Each row is a point. The window is the flat piece filled in between its corners: a triangle in 3 columns, a solid with four corners in 4, and so on. A path goes straight from each point to the next, and from the last back to the first. List the points from which the path goes on through the window.

Window (4 x 4)
[[ 1.2  0.9 -2.8 -4.3]
 [-3.4 -0.9  1.1 -0.9]
 [-2.2 -3.6  1.8  7.7]
 [ 2.7  3.8  1.6  0.1]]
Path:
(1): [ 1.0 -3.7  0.3 -7.3]
(2): [-0.6 -3.7  1.6  3.9]
(3): [-2.0  1.0 -0.7  4.2]
(4): [ 0.5  4.0 -2.7 -2.3]
(5): [ 2.4  1.6  0.1 -3.6]
(6): [ 0.2 -4.0  3.1 -2.7]
(7): [-5.3  2.5 -1.3  2.3]
(8): [-2.7  0.7  1.3  3.5]
(9): [ 0.5 -2.2  5.0  1.5]
(10): [ 0.7 -4.1  3.8  3.2]
(11): [-3.6 -0.3 -0.1  4.5]
(12): [-2.0  5.9 -2.6 -1.7]
Through the window after points: 2, 6, 10

Window (6 x 6)
[[ 4.2  3.1 -0.9 -1.3  1.5  0.0]
 [-0.5 -4.2  0.3 -4.1 -0.6 -1.0]
 [ 3.1 -3.7  3.7  0.0  2.7  2.2]
 [-8.9  2.1 -1.8  2.0  2.9 -4.2]
 [-6.2 -2.8 -4.5  2.8  3.3 -3.9]
 [ 3.0  0.7 -0.6 -2.7  0.6  5.4]]
Path:
(1): [-4.2  1.0 -1.7 -1.1  3.2 -2.0]
(2): [-4.9  0.6  0.9  5.0 -0.7  0.8]
(3): [-4.1  0.4 -1.9  1.0 -3.6 -3.0]
(4): [-0.3 -3.2  1.9 -2.7  6.1  0.6]
(5): [-3.8  1.6 -0.7 -2.4  3.8 -2.8]
(6): [-0.4  0.7 -2.2  5.3 -1.6 -0.2]
(7): [-1.9 -2.7  1.4  2.0 -1.8 -1.0]
(8): [ 3.0  0.6 -2.4 -6.6  4.1 -0.2]
(9): [-3.5 -0.3 -3.5 -2.7  6.7 -1.3]
(10): [ 0.8 -5.2  0.1  2.1 -2.4 -0.7]
(11): [-4.8 -2.0 -2.2  1.5 -0.3 -1.2]
(12): [-3.8 -0.3 -0.4 -1.4  6.4 -2.0]
Through the window after points: 1, 3, 5, 7

Window (8 x 8)
[[ 2.9  0.9  4.5 -3.5  4.6 -4.1  0.2 -1.6]
 [ 1.8  2.4 -6.4  3.5  1.5 -4.8  1.3  4.8]
 [ 2.3  2.9 -4.9  1.9 -0.3 -1.3  3.7 -4.5]
 [-0.7  4.1  4.3 -3.1  1.3  2.1 -2.4 -2.1]
 [-0.8  2.4 -3.9 -4.3 -2.1  5.0  2.4 -2.1]
 [-6.0 -1.7  0.0 -2.2 -2.8 -4.1 -3.1 -0.8]
 [-3.9 -1.7  0.6  0.6 -4.0 -2.0  0.6  4.1]
 [ 1.1 -0.6 -6.6  1.6 -2.6  4.4  0.5  0.8]]
Path:
(1): [-5.7  1.3 -2.8  3.8  0.4  1.2  2.1 -0.1]
(2): [-2.9  3.7  2.2 -2.7 10.3 -0.6 -0.5 -1.8]
(3): [ 4.8  0.1  2.6 -2.7 -5.7 -1.8  0.1 -1.1]
(4): [ 3.4  3.4 -2.5 -1.9 -2.5 -2.3 -0.9 -2.1]
(5): [-5.6 -1.2 -1.5  2.8  1.2  0.3  3.5 -1.6]
(6): [-6.0  1.6  3.2 -2.3  3.5  5.0  1.6 -1.6]
(7): [ 0.9 -0.6 -2.4 -1.0 -3.4 -3.6 -1.9 -1.0]
(8): [ 1.2  2.9 -0.4 -2.2 -3.3 -0.9 -2.5 -1.5]
(9): [-2.8 -1.6 -0.1 -0.5  3.5  2.7  6.5  3.0]
(10): [-1.4  0.8 -3.4  2.3  3.9 -3.8  4.6 -3.5]
(11): [ 3.4  1.1 -0.4 -1.3 -2.8  1.6 -3.3  2.7]
(12): [ 4.2  1.6 -3.1 -1.8 -0.3 -2.5 -0.3  0.6]
Through the window after points: 2, 4, 12

Window (9 x 9)
[[ 6.4 -1.7  1.6 -2.1 -2.7  3.6  0.5  1.7  0.2]
 [ 1.5 -3.1 -3.4 -5.0  4.1 -3.0  3.3 -0.7  1.3]
 [ 3.1 -7.2  1.1 -0.4  4.2  0.5 -4.4 -4.3 -0.3]
 [-3.9  2.2 -1.7 -2.3 -3.9  5.3  4.1 -2.6 -1.8]
 [-0.8  1.8  4.0  1.7  2.4 -0.4 -6.8 -2.9  0.0]
 [-1.2  0.8 -2.4  4.1 -4.5 -1.8 -1.1 -3.6  0.6]
 [ 3.3  5.9  4.3  4.3  4.5 -1.8  3.1 -1.9  2.9]
 [-2.4 -5.5 -2.8  2.7  3.1  1.0 -2.0  2.0  0.8]
 [-3.7  3.5  3.6 -2.2 -0.9 -4.7  6.0 -6.1  5.1]]
Path:
(1): [ 1.8  0.4  1.1  2.6  1.1  2.2  0.2 -2.0  4.9]
(2): [-2.5 -1.0 -3.2 -1.2  0.0  5.1 -0.7 -3.4  2.0]
(3): [ 1.5  1.7  3.6 -0.8 -2.4 -1.9  3.4 -0.4 -3.3]
(4): [-3.4  1.7  4.8  1.8  3.1 -1.3  3.8 -1.3 -3.5]
(5): [ 4.3  4.8  2.1  2.9  2.6 -1.4  1.8 -2.8  5.3]
(6): [-0.7 -1.1 -2.2  1.0  1.4 -0.6 -1.8 -0.5  3.7]
(7): [-1.2 -2.4  2.1  1.4  2.8  0.6 -2.8 -1.2 -2.3]
(8): [-1.0  1.2  5.0  2.8  0.6 -2.0  3.4 -1.3  0.9]
(9): [ 1.5  2.2 -0.4 -2.6  2.0 -0.7 -1.7 -4.7  3.4]
(10): [-1.8  1.4 -0.6 -0.7  2.1  0.6 -1.4 -2.8  2.1]
(11): [ 1.7 -2.3  9.3  4.7 -1.9 -1.4 -5.6 -1.3 -4.8]
(12): [-0.4  3.9  3.3  0.3 -1.0 -4.1  1.7 -1.1 -5.7]
Through the window after points: 2, 4, 6, 8, 10
